Each row of a before or after table is a point. The points were changed in one or more steps. Then noise was added and the rows were shuffled. The steps act on columns, c1 being the first. Write out the steps. A step turns or swaps two columns, mirrors them in a line or flattens them onto one, adds a multiple of one to another, or multiplies or shifts one. Angles are multiples of 10 degrees, from the lower column toward the higher: turns from -170 to 170, lines from 10 to 170 but not 90. Use the fewest steps. Two steps may share a column if one is a turn and the other turns, adds or multiplies; they go together, in the order done. Otherwise the lowest column goes first.

Before (12 x 3):
[[ 15   3  -1]
 [-21 -11 -49]
 [  9  25   5]
 [ -3  16   4]
 [  6 -46  12]
 [-10  20 -11]
 [-95 -28  16]
 [ -1  26  -5]
 [ -4   5 -19]
 [-24   2  16]
 [-15  18  -9]
 [-54  10   6]]
After:
[[-18 -14  -2]
 [-13 -16   2]
 [ -5  13  10]
 [-26   4  16]
 [-25  -9   5]
 [ 41  12  25]
 [  3 -55  17]
 [ 45 -91  24]
 [ -4  -5  -6]
 [-15  -7  14]
 [  4 -21  26]
 [ 12 -20 -38]]
Steps: turn c1 and c2 by 100 degrees; shift c3 by 10

Before (14 x 4):
[[ -1  -1  -6   3]
 [  0  25 -10  16]
 [-15  27   2  -4]
 [ -8 -10  -9  21]
 [ -4  23   6  -9]
 [  2  10  -5 -13]
 [-16  16  -7   0]
 [ 39  -2  -8   8]
 [ -4  -7   4 -11]
 [ -7  38   9  17]
 [  5  -9 -14  11]
 [  3  19  -2 -38]
 [-16 -29 -19  16]
 [  1  26 -20  -2]]
After:
[[ -8 -25  15 -19]
 [  5 -23  17  -3]
 [  0  62  15 -13]
 [ -1  65  18   9]
 [ -3 -19  -6   8]
 [  3  27  -1  16]
 [-17  40   6  -6]
 [ -8  93  -1 -22]
 [-17 -72  23 -16]
 [-16  67  -3  -5]
 [  4  48 -11  38]
 [ -1  -2   6  -1]
 [ 39  -4  10  14]
 [ -5  58  -8   5]]
Steps: turn c3 and c4 by -160 degrees; add 0.5 times c1 to c4; multiply c2 by 2.5

Before:
[[-10 -15  25 -13  13 -29]
 [-15  16 -34   1  38   9]
 [ 25  30  -4  11 -22 -25]
 [ -3 -12  -7   3  -1   6]
 [-12 -12 -19 -17   0 -20]
 [-29  48  22 -20 -11  29]
 [ 23 -13  -9 -18 -13  22]
 [-33  28  -8  38  14  33]]
After, 8 rows:
[[ -4 -11  -8 -21   2   6]
 [ 10  30  44  71 -32  -8]
 [  5  16 -95  18  41   7]
 [-11 -12 -28 -14   6 -26]
 [-31  47  14  37   5   4]
 [-21  28 -51  41  29  51]
 [ 15 -13  26 -46 -24   0]
 [ -3 -15   0  -9  16 -29]]
Steps: turn c1 and c5 by -30 degrees; add -1.5 times c5 to c3; turn c4 and c6 by 50 degrees; add 1.5 times c2 to c4

Before, 10 rows:
[[ 27  44 -26   2 -12  -4  39  -8  29]
 [-20  10   1  33 -50 -35   3  35 -40]
 [-13  -1 -18 -59  16 -42   8  41 -47]
 [  8 -41 -40 -57   2  53  33 -16  15]
 [-53 -13 -48  18  60  -1  -2  51 -12]
 [-20  24 -39  10  23 -48  62 -78 -35]
 [-26  24 -54  -9  12  13 -20 -81  -1]
 [-13  -2  12  30 -56 -69   2  54  46]
 [ 29 -32 -60  41  46 -10  -2  14  14]
 [ -7 -66  79  -4  48  95 -51  -6  -6]]
After (10 x 9):
[[ -7  -4 -35  16 -39 -50  61 -74 -36]
 [-31 -32  14   8  40 -71  -1  54  50]
 [-37  47 -40  22 -55  -3  -4  50 -11]
 [-15 -11 -52  16 -32  13 -17 -81  -3]
 [-29 -40   7  12  20 -34   3  38 -43]
 [ -3  33 -45  -6  26  54  33 -14  12]
 [ -6  85  71 -28   3  95 -52  -2  -6]
 [ -7  16 -29 -17 -13 -46   5  39 -47]
 [ 32  56 -53  35  -1 -11  -1  13  15]
 [ 34 -37 -25   6 -11  -6  37  -9  29]]
Steps: turn c2 and c5 by -140 degrees; turn c1 and c5 by 20 degrees; multiply c4 by 0.4; turn c3 and c4 by -20 degrees

Before (8 x 11):
[[  6   2  17   2  12  14  39 -42   5 -17  19]
 [ 22   0  22  -1  -1  16  18  13  15   5  24]
 [-88  -4  -2   7 -27  23  39  -3   0 -20  -6]
 [ 21 -23   6  10  32  23  17  -2  17  24  20]
 [ -1  -8   5   7   4 -34  28  10  12   8  -6]
 [ 15  -2  19  11   8  16 -33  -7   8  -4 -34]
 [ 15  -1 -22 -13  28   6   4 -12 -35  22  24]
 [ -7   7  18  -2  25  12  23  -5  -4   1 -26]]
After (8 x 11):
[[ 13 -10  19  -9  61   6   8  -7 -35  22  24]
 [ 10  13   6 -10  -7 -34   8  -3  11   8  -6]
 [  2 -37  17 -19 -24  14  15 -19   5 -17  19]
 [ 11  -5  14  22 -30  16 -19  -5   8  -4 -34]
 [-95  -1 -26 -16 -14  23  13  -5   0 -20  -6]
 [ 14   9  32  -2  11  23   2 -21  17  24  20]
 [ 17  12   6 -10 -42  16   8   7  14   5  24]
 [-10  -7  30 -12 -16  12  10   3  -3   1 -26]]
Steps: add -0.3 times c6 to c1; mirror c2 and c8 in the line at 60 degrees; turn c3 and c5 by -70 degrees; multiply c5 by 2; flatten c4 and c7 onto the line at 140 degrees

Before (13 x 12):
[[-34 -21  19   4  20  15  -1  40  -8 -21  26   5]
 [  6  15 -28 -46  27  37   8 -10  -9  22  16 -13]
 [ 18  11  13  31  -3  32  19   2  29 -40  -1  33]
 [ -7  -7  20 -32   0  10 -24 -12   0  31 -32 -30]
 [ 12   0  -4 -17  29   3 -39 -11 -27 -19  21 -19]
 [-22  33  17  12  30   7 -25 -15  40 -19 -22 -27]
 [-15   0 -18  35  22   9 -27  42  10   1 -36 -29]
 [-26 -14  15 -24  19 -34  37  21 -24  34  10 -12]
 [-19  36  -8 -24 -40   3 -17   7  36  -6 -35 -26]
 [ 32  20  12  40   9  43 -34  49  23   8  14  48]
 [ 25  -9  -2 -35  23   5 -35   3  22 -41  -7  24]
 [-25  -1 -53   9  28  10 -14 -25  -2   2  -9  27]
 [-17 -29 -10  21 -29  -4  38  27  58 -21  37  16]]
After:
[[ 25  13  22   5  23  17  36   1  47 -12  -9  67]
 [-27  -2 -55  17  27   5  -4 -26  -4   6  -6  54]
 [ 13  15 -26 -36  44  11 -29 -10 -20   2  19 -26]
 [ 18 -10  -7   3  19 -10 -49   4  41  -9 -15  48]
 [-43 -20  16   2  26 -15   3  41  10 -33  11  10]
 [ -6  33   9  27  25 -23 -10 -16  42  20 -16 -56]
 [ 11  -1 -10  19  22 -16 -38 -11  -9 -37   3 -38]
 [ 42  20  19  52  37  15   6  49  13  13  22  97]
 [-32 -13   2 -43 -15 -42   4  22 -38   6  12 -24]
 [-32 -30   0 -17 -23  25  40  28  60   0  41  33]
 [-16   0 -19  44  19  -4   9  41   9  25 -26 -57]
 [  0  37   2  -5 -24  33 -29   6  32  33 -22 -52]
 [ -9  -7  23  -3   5   1 -43  -8 -21  37 -17 -59]]
Steps: add 0.5 times c2 to c1; turn c5 and c6 by -50 degrees; turn c3 and c6 by -20 degrees; turn c4 and c7 by 50 degrees; turn c9 and c10 by 40 degrees; turn c10 and c11 by 30 degrees; multiply c12 by 2
